Each row of a before or after table is a point. The points were changed in one or more steps. Then noise was added and the rows were shuffled. The steps act on columns, c1 being the first. What was done? A step turns or swaps two columns, mirrors them in a line or flattens them onto one, adds a multiple of one to another, or multiplies or shifts one. Angles are multiples of 10 degrees, from the lower column toward the higher: turns from -170 to 170, lines from 10 to 170 but not 90. Use the fewest steps. Two steps may share a column if one is a turn and the other turns, adds or multiplies; they go together, in the order done. Otherwise the lowest column goes first.

Before (10 x 3):
[[ 55  38  30]
 [-45  34 -19]
 [ 31  41   2]
 [ 29 -11   2]
 [  2 -31  -3]
 [-29  24  17]
 [ 25 -36   2]
 [ 33  55  27]
 [-44  50  -2]
 [-26  36 -22]]
After (10 x 3):
[[-12  -2  30]
 [-17  27  42]
 [  2 -12 -28]
 [ 12  -7  -9]
 [ 23  -7  48]
 [-19  34  22]
 [ 14   5  62]
 [  9 -22 -30]
 [ 12  18  36]
 [ -8  38  21]]
Steps: multiply c1 by 0.4; turn c2 and c3 by 60 degrees

Before (9 x 6):
[[ 40  -6  26  28  11 -28]
 [ 10 -15   4  12  22  16]
 [ 46 -51   5   3  17  30]
 [ -7 -26 -16   8  22  27]
 [ 40 -13   7  32   7  33]
 [ 57 -65  -9  15   6  16]
 [ 55 -23   0 -72   3  10]
 [-55  -3  -3  22 -24   7]
 [ 59   6  -6  20   6 -28]]
After (9 x 6):
[[ 40  -5  11  39  11  10]
 [ 58 -66  -2  -7   5  22]
 [-56  -4  -2   5 -23  24]
 [ 41 -13   2 -11   7  44]
 [ 59   6  -3  34   7   3]
 [ 55 -23  -1 -43   2 -57]
 [ -6 -26  -7 -20  22  21]
 [ 10 -15   3  -8  21  18]
 [ 46 -51   1 -25  17  18]]
Steps: multiply c3 by 0.4; turn c4 and c6 by 60 degrees

Before (9 x 11):
[[ 26  50  -8   1 -14  38  20  62  17  10  -5]
 [ -4 -37  23 -26 -27 -13 -53 -29  27   4 -21]
 [-21  34 -21  11  10 -11   7  54  12   4  38]
 [ 22 -28   3  -9   1 -14 -43 -17 -19  19  -9]
 [-12  32 -20  -2 -32   5 -26  35 -20  -2  15]
 [-10  23   7 -26 -57 -68  22 -59  27  57 -50]
 [ 24  57   4   8 -23  17  10  15  10   4  39]
 [ 11  10  13  -3 -19  -9   3  51 -15 -21  23]
 [ -3  35  30  15 -24  23   6  39   0  36  10]]
After (9 x 11):
[[-54  35 -20  11   9 -12   5  54  13   4  37]
 [ 27  10  13  -3 -19  -9   2  51 -14 -20  22]
 [-10 -38  22 -25 -27 -13 -52 -29  26   5 -20]
 [ 60  56   4   8 -23  17  10  15  11   4  40]
 [-25  22   7 -26 -56 -67  21 -59  26  57 -51]
 [-30  33 -20  -2 -31   5 -26  35 -20  -1  16]
 [ 55 -28   2 -10   1 -14 -44 -17 -19  19  -9]
 [ 64  49  -8   0 -14  38  21  62  17  10  -6]
 [ -7  36  30  15 -24  22   5  38   0  36  10]]
Steps: multiply c1 by 2.5

Before (10 x 14):
[[ 22 -22  28  42  -3  -4 -32 -13 -38 -13  23 -52  -7 -37]
 [ 16  32  30  -8 -21   1  47   9 -11  17 -45 -48  42  15]
 [-22  19  39  51  -7  -3  38 -24  21  17 -53  38 -26  21]
 [-35 -29  10 -20   9  24  -9 -29  -6  17 -13 -28   0  -8]
 [-32 -41 -42 -12  18 -22  51   4  -9 -47  22  11 -28 -27]
 [ 28  30 -36  58  11  -3 -37 -10  26  38 -46  17 -23  10]
 [-16   4  -9  -3 -65 -45   5 -60  29 -19   8  21  -9   5]
 [ 24 -40 -18 -30  16   6  12 -60  -6  -4  29  13 -42  -3]
 [-15 -36  -3  11 -34  28 -31  11 -31  -7  14 -43  -6   4]
 [-48 -35 -27  -1  11 -33  42  -7 -38 -21 -34  30 -42   0]]
After (10 x 14):
[[-24 -47 -61 -12  14 -23  52   5 -25 -42  23  10 -28 -25]
 [-27 -19  -7  -3 -65 -47   5 -59  15   4   8  22  -7   5]
 [-22 -22 -27  -1  11 -34  42  -6 -58 -36 -34  29 -42   1]
 [  3  -6  -2  13 -32  28 -33  14 -35 -34  17 -43  -5   5]
 [ 39 -13   2  43  -3  -5 -35 -12 -23 -19  22 -52  -6 -39]
 [ 23  -4 -20 -30  13   5  11 -61   7 -39  29  15 -42  -1]
 [ 10  38 -29  55  12  -2 -37  -9  37  30 -45  18 -23  10]
 [ 19  19  43  -6 -20   0  47   9  -1  32 -42 -48  39  14]
 [-29  17  54  49  -8  -3  35 -23   6  20 -52  38 -25  21]
 [-30  19   5 -21  11  25 -10 -30 -23 -30 -10 -30  -1 -10]]
Steps: turn c1 and c9 by 30 degrees; swap c2 and c10; add 0.7 times c14 to c3

Before (10 x 24):
[[ 24 -27  66  28  16 -16  65  -5   0 -18 -34  17  29  17 -19 -19  34   6
  -11   2  47  10 -11  11]
 [-19 -31  16  -8  20 -30  13  -3 -16   6 116 -13  -6   7 -17  12  -6 -81
  -20 -13 -26   4  -6 -16]
 [ 54  14   4  11   8   3 -20   6 -17  -6 -23 -23  40 -12 -18   5  18  12
  -28 -11 -15  33  -9  44]
 [  7 -35   4  -5  18  81 -14  45 -16 -12  -1 -17 -11  15 -17 -30  21  15
  -24   1  13 -50  44  -1]
 [  6   4  58  31 -34 -19 -31  19 -13  -4 -27  64  -5 -11  12 -47 -21  13
   38 -10 -31  27  38 -17]
 [-20  -2  30  28 -24  53 -31   8  -8 -16 -38  -6  -7   5 -21  12   0  19
   22   5 -28  18  11 -25]
 [ 12 -22  64  11 -33  -1 -14   4 -10 -27 -39 -23  -9  -7 -20   2   9   0
  -23 -14  26 -36   6  16]
 [-15 -18  -4 -25  14 -16  17   7  -1   8 -33 -31 -20  20  30  20 -15  15
   -4 -50 -22  28   7 -25]
 [ -6 -19  61  24  11 -24 -31  48  11 -32 -23  -9   1  -8   6   9 -23  21
   -9 -23  -2  33   7 -11]
 [-10 -21  25   2   3  -4 -37   3   4   3 -25 -28  -2  17 -17 -52   2  -7
   -3 -15  -8 -12 -16  -5]]
After (10 x 24):
[[-10 -19  26   4   5  -2 -43   3   1   5 -29 -28  -3  17 -18 -54   4  -6
   -3 -16 -10 -12 -17  -8]
 [ 23 -27  66  30  18 -17  65  -4  -4 -16 -26  17  30  17 -20 -23  33   4
  -11   3  48   7  -9  12]
 [-17 -31  16 -10  17 -31  14  -7 -15   3 122 -15  -5  10 -16  10  -7 -80
  -20 -15 -25   8 -11 -19]
 [ -4 -20  62  20  11 -22 -32  47  13 -33 -97 -10   1  -7   7  10 -22  25
   -9 -18  -1  35   8  -8]
 [-19 -20  -5 -25  11 -21  15  11  -2   7 -44 -31 -19  22  30  21 -17  16
   -4 -48 -23  27   8 -24]
 [ 12   1  59  33 -34 -20 -33  17 -14  -9 -55  67  -6 -14  14 -45 -20  13
   39 -11 -33  29  35 -16]
 [  3 -32   2 -11  16  86 -14  44 -14  -6 -67 -18  -8  16 -15 -28  21  20
  -26   3   9 -52  45  -3]
 [ 53  11   4  10   9   2 -24   2 -15  -6 -34 -23  41 -10 -14   4  17  12
  -30 -13 -15  34 -12  44]
 [ 16 -21  66  12 -35   1 -14   3 -11 -28 -48 -22  -8  -5 -22   0  10  -2
  -21 -13  30 -31   9  16]
 [-17  -5  31  31 -24  52 -30  11  -7 -15 -48  -3  -6   5 -24  11   1  18
   22   6 -29  20  12 -23]]
Steps: add -1.5 times c8 to c11

Before (12 x 48):
[[  29    2   -8   24   -2   17   11   46  -49  -21  -34   19   14   15
     7   23   -9  -10  -32  -14  -27  -38   10  -60   45   21  -19    6
    23  -21    3   27    2   20   -8   20   91   12   44    3  -11    0
    -4   -1  -19   13  -29   -5]
 [ -55   52  -32   10   -9   42   17   18   62   -7    2   28  -19   18
    42   24   38  -68   23  -40    3    5   14  -21   49   14   11   -1
    23   14   -3   25   16   -3   21  -17  -10   14   29   32  -29  -38
    29    5   -4   -5   97  -22]
 [ -23   -9  -30  -84  -14   -8   14   40  -13  -10    9   -1    8  -90
    -6   26   -5   23   26   -2    3  -18   -1   -6  -66    9   17  -21
     5  -17   -5  -29   32   17  -29  -10  -14   17  -27  -18   -3   23
     5   12  -24    4   11   78]
 [ -33   29  -39    7  -28   -3   -6   54   -4  -19   35   30   11   29
    14   24   -1   -5   39  -31    6   34   10  -14   52 -120   -6    9
    23   70    3  -59  -50   -2  -35  -23   24  -27   39   -2  -19   -6
     3    9    5   15   72    2]
 [   1    0  103   -1    0  -19    8    3  -36   58    7   13  -68   19
    29  -41   -7   13   36  -42  -72  -15  -22    4   45    7  -36    9
    -7  -16    2  -19   23    3   -6  -24  -15   -4   24    4  -34  -54
    -6    0   -2  -16  -25   97]
 [  -5  -10   33   21    0  -18  -23   25  -53  -18  -48    5   26   24
    -1  -12   -8  -14    5    6  -12  -37    1  -39   26   18  -11  -15
    21  -21  -15   28   20    1  -31  -23   16  -49   33  -17  -14  -31
   -16   27   25    1  -46  -23]
 [ -46   -6   12   11   -2  -11  -53  -27  -29  -17   34   35   19  -13
     3    8   40   24   27   -1  -17  -22   -5  -50   29   -2    3  -30
    26  -28   13    3   31   -4  -31   21   -6   22   32  -18   -4  -21
    23   25  -24    4  -37   -7]
 [ -33   -6  -23   24    5  -15   12   18  -25   15   37   -8  -75   26
    -6   -7   -3  -29   25  -40   10  -23   -2    3   38   16  -13    7
     3  -26    3  -28   13   -8   -9  -20   -3  -35   53   41  -17   -8
    -6  -67  -25   61   -9    6]
 [ -34   39   -2   15    2   30  -34   47    4   -4  -23   34    8   20
    35   -7  -16   24   39    3    4    3    8  -17   38  -24    4   -8
    14  -13   -7   22  -33   16  -31  -12    2   11   54    1   -2  -36
   -18  -38  -17   10  -43  -16]
 [ -59   22  -12  -22   13   -3   10   26  -28  -22   39   23   10  -29
     6   20   -4  -16   29    0   10  -28   -4  -65   43   22  -30   -5
    26   21    1  -27   34   20  -14    0  -17   17  -18   32   32  -54
   -10   27  -16   35  -33  -22]
 [ -55   27   -1   17    4    1    5  -34  -17  -11   37   29   12   32
    18  -44   23   -3    8  -24   -4   18   -2  -62   -2    5   15   -1
   -59   21   -7  -16  -85   -4  -27  -16   50   17  -40    2  -11  -30
    -5   17  -27   -5  -45  -15]
 [  59   -4  -42    8  -24  -19   16   36  -50   -6   32  -15   20   20
    75  -79  -11   31  -30    3   -5  -26    0  -13  -39    9    3    5
    24    7  -14   31   26   24   -3  -24   24   23   10    9  -13  -37
    31  -17   46    0  -47  -11]]
After (12 x 48):
[[ -34   42    1   14    2   28  -32   46    6   -3  -26   31    6   19
    17   -9  -15   23   47    3    6    5    8  -16   40  -25    4   -9
    13  -12   -8   24  -33   16  -32  -12    0    9   55    3   -4  -36
   -16  -37  -19   12  -43  -16]
 [  59   -3  -39    8  -40  -19   19   34  -48   -5   33  -16   23   22
    82  -81  -11   30   -1    1   -8  -23    3  -15  -37   11    3    4
    24    8  -10   30   26   23   -3  -25   23   26   10    9  -13  -40
    33  -17   47    0  -45  -13]
 [ -35   27  -42    7  -46   -1   -6   51   -4  -22   35   30   10   26
     1   22    0   -6   42  -33    5   33   11  -17   50 -122   -8    7
    21   69   -1  -62  -51   -3  -35  -23   25  -28   35   -5  -17   -4
     3   10    7   17   71    2]
 [ -55   28   -3   18    4    2    2  -33  -14  -11   41   30   12   30
    12  -47   25   -2   14  -23   -3   15   -4  -62   -6    5   16   -4
   -62   19   -7  -15  -83   -6  -28  -18   49   18  -40    3  -12  -31
    -2   15  -27   -2  -45  -16]
 [ -52   -6   12   13   -4  -14  -56  -26  -31  -17   35   35   19  -14
    -8    6   40   23   25   -2  -14  -25   -6  -48   27   -3    1  -30
    23  -29   13    1   32   -4  -30   22   -6   25   32  -20   -5  -21
    24   26  -22    1  -37   -7]
 [  28    3   -7   24   -4   17   11   44  -48  -17  -35   19   12   16
    14   23   -7   -7  -26  -15  -27  -36   11  -61   44   23  -17    2
    19  -21    4   27    2   19   -9   18   91   15   46    3  -15    0
     0   -3  -21   14  -26   -5]
 [  -5  -11   35   21    3  -19  -23   28  -52  -18  -46    5   28   23
    -4  -12  -10  -13    3    7  -12  -39    1  -38   24   14  -12  -14
    20  -20  -14   27   19   -1  -31  -25   12  -49   33  -17  -14  -33
   -18   26   25    1  -48  -21]
 [ -24   -9  -26  -85  -27   -7   13   36  -14  -11    9    1    6  -91
   -13   28   -2   22   24   -3    4  -19   -1   -6  -68    9   19  -20
     6  -17   -7  -30   34   19  -29   -7  -14   15  -27  -17   -3   22
     8   11  -26    5    9   81]
 [ -56   51  -30   11  -13   43   16   21   60  -10    4   26  -19   15
    31   26   42  -69   36  -42    4    5   14  -21   49   17    8    0
    22   13   -1   24   15   -4   19  -17   -9   16   33   33  -28  -40
    30    3   -5   -2   95  -23]
 [ -34   -5  -23   23    6  -16   14   15  -29   17   37  -10  -75   26
   -16   -6   -4  -29   21  -43    8  -23   -1    3   35   18  -16    7
     3  -25    1  -28   14   -7   -6  -19   -6  -36   52   40  -16   -7
    -6  -66  -29   60  -10    3]
 [   2    0  105    2    2  -18    6    3  -37   57    4   10  -66   18
    18  -44   -6   15   43  -41  -71  -14  -21    2   44    7  -38   10
    -9  -13    1  -21   25    3   -6  -21  -13   -4   23    6  -30  -54
    -6    3   -2  -14  -25   97]
 [ -56   20  -11  -25   19   -2   10   25  -28  -21   36   25    9  -29
    -7   17    0  -16   30    0    8  -30   -6  -66   44   25  -34   -6
    25   22   -4  -27   35   20  -14    2  -20   16  -17   35   34  -57
   -10   27  -18   34  -32  -21]]
Steps: multiply c5 by 1.6; turn c15 and c19 by 20 degrees

Before (8 x 64):
[[ 19 -14  12  -9  13  32  25  10  22  -4  20  32 -21  -6 -32 -15  27  13
   41 -52  10   6  37  13  28  32 -69  -6 -33  58  13 -13 -16 -12  -2 -25
  -20 -28  44 -16  -3 -24 -20  34   3  15  75 -48  35 -26  19  26  43 -18
   36   9  12  26 -51 -34   1   2 -13 -23]
 [  3 -16 -12  26 -30  -4  10 -18 -26 -40 -12  15  26  49 -47  31 -50  18
  -25  29 -41 -30 -31   5 -36  18  10  -2  54 -24   1   4  -7   4 -45  43
   31   0  -8  -4   4  -3  24 -38   9 -20  -2  46   3 -15 -25  -4 -32   1
  -16   7  12 -15  65  40 -38   4  -7   1]
 [-21 -28 -19 -33  32  22  25 -18 -16  16   0  -3 -17 -11 -79 -39  30 -20
   43 -62  17   2  51  28  11  19 -51 -37 -36  54 -14 -10 -27   9  13 -46
  -35 -12  54  14  15 -41   7  -5   0  36  23 -33  36  -5   5  36  45 -18
   42  23  22  -7 -23 -26  56  37 -21  -6]
 [-78  51 -14  13 -67  -4  25  31  31  30 -52  43 -27  43 -23  14 -34 -23
   14  19  -4   7 -19 -62  64  31  -9  22  13 -28  -1 -30  -5 -36 -29 -53
   50 -45  26 -12 -26  18 -19  67 -31  16 -49 -68  53  18 -34  33  45  -6
  -16  11  47 -26  16 -32  22 -18  40   6]
 [-20  19 -17  -2 -49   8  19 -64 -13 -31  27  26 -10  45 -36  62 -34  34
  -39  26 -10  -6 -13 -17 -19 -22  25   8  38 -17  27  -2   2  -5 -27  40
   32 -33 -28  15 -15 -14   3 -23  35 -36 -21  38 -26  -5 -26 -28  -9 -18
    5   2  40  -4  18  34 -12  -2 -24 -15]
 [ -5 -36 -13  -5  10  25  23 -50   2 -17  -7  14   4  47 -37  28 -21   9
  -13  36   7  -7   3  -2 -22   5  38   6  30 -41  15 -18  -3   7 -29  50
   20 -30 -35  -1 -10 -16  30 -10  -7 -39 -12  44  -7  -2   5 -13 -15  16
    4 -13  27 -23  51  34 -21 -57 -21  23]
 [  6  -6  -1 -24   0  28  23 -20 -28 -12  37 -31 -29 -21  -5 -32  10 -23
   32 -46 -20   2  13   2  17  41 -58 -22 -55  63 -26 -37 -24 -22  27 -21
  -31 -43  34  23  -4 -20  -3  18 -41 -13  55 -16  39   5  17  27  41  -3
   18  14   5  20 -55 -23  10   4  15 -40]
 [-30  -6  17  -5 -21 -21   4 -46 -14 -41  19  49  17   3   4  57 -21  11
  -25  59  -7  -8 -30 -10 -53  -4  17   2  36  -3   2 -15  11  23 -12  12
   21 -32 -15   5  38  -2  51   0  -6 -28   0  41 -21  -3  -3  -4  -4 -18
  -20 -26   7  14  52  66 -36 -22  -2  21]]
After (8 x 64):
[[  4 -15 -12  28 -29  -4  10 -17 -26 -40 -12  14  26  47 -45  31 -50  19
  -26  30 -41 -31 -33   3 -26  17   9   0  54 -27   1   6  -7   4 -44  42
   32   8  -8  -4   2  -4  23 -38   9 -20  13  46   1 -14 -25   5 -30   0
  -15   8 -10 -15  66  38 -37   3  -7  -7]
 [-79  52 -15  12 -66  -6  26  13  31  31 -54  44 -28  41  -8  14 -33 -24
   12  20  -4   7 -19 -62  73  32 -10  22  12 -28  -1 -32  -6 -36 -29 -55
   49  -5  25 -10 -25  18 -19  65 -32  18  70 -65 -35  16 -33 -60  46  -4
  -16  11  29 -25  15 -32  23 -18  39 -15]
 [ 18 -14  12  -8  12  31  24  -2  22  -5  21  33 -22  -5 -21 -16  27  13
   41 -52  11   8  35  12  29  32 -66  -6 -32  57  12 -14 -16 -13  -4 -25
  -20  82  44 -18  -5 -25 -20  33   3  15 -22 -48 -17 -26  18 -41  42 -19
   35   9  10  25 -53 -35  -1   3 -12 -38]
 [-20 -28 -17 -33  32  22  25 -28 -17  16   1  -2 -16 -12 -70 -35  32 -19
   44 -62  18   0  52  29  16  20 -53 -36 -35  52 -13 -11 -27   9  13 -45
  -34  41  52  14  16 -41   6  -4   0  35  15 -34  -6  -8   5 -45  43 -16
   42  22   5  -8 -23 -25  57  36 -19  -5]
 [-30  -5  16  -6 -21 -20   4 -35 -14 -40  18  49  17   3  16  57 -21   8
  -25  59  -6  -8 -31 -10 -45  -4  17   2  37  -3   4 -17   9  24  -9  11
   21  19 -13   6  38  -4  49  -1  -4 -27  20  40  28  -4  -2  20  -2 -20
  -20 -25 -17  15  52  67 -35 -21  -2  -4]
 [ -6 -38 -14  -6   9  26  22 -45   0 -17  -9  14   4  46 -24  29 -21  10
  -11  37   8  -8   3  -2 -11   4  39   5  31 -43  15 -18  -3   6 -28  50
   21  17 -36  -1  -9 -17  30 -10  -6 -40  39  44  15  -2   5  23 -15  15
    3 -14  -4 -20  53  33 -21 -57 -19  17]
 [  5  -5  -1 -24  -1  29  25 -31 -29 -12  38 -32 -31 -23   9 -33  11 -23
   29 -45 -20   2  14   0  17  41 -58 -22 -56  61 -27 -38 -25 -24  27 -21
  -32  69  35  23  -6 -19  -2  17 -39 -13  -3 -17 -13   4  18 -38  40  -4
   18  16   5  20 -55 -25  11   5  15 -24]
 [-20  20 -16  -2 -48   8  19 -51 -14 -32  28  27 -10  43 -20  64 -32  35
  -40  26 -11  -5 -13 -18  -5 -23  24   7  38 -16  27  -4   3  -4 -26  40
   32  13 -28  15 -14 -14   2 -24  35 -37  46  39  23  -6 -26  47 -10 -17
    8   2   2  -4  17  35 -13  -2 -24 -30]]
Steps: turn c8 and c49 by 20 degrees; turn c49 and c52 by -150 degrees; add -0.5 times c12 to c64; turn c15 and c38 by 20 degrees; turn c38 and c47 by -130 degrees; flatten c25 and c57 onto the line at 20 degrees
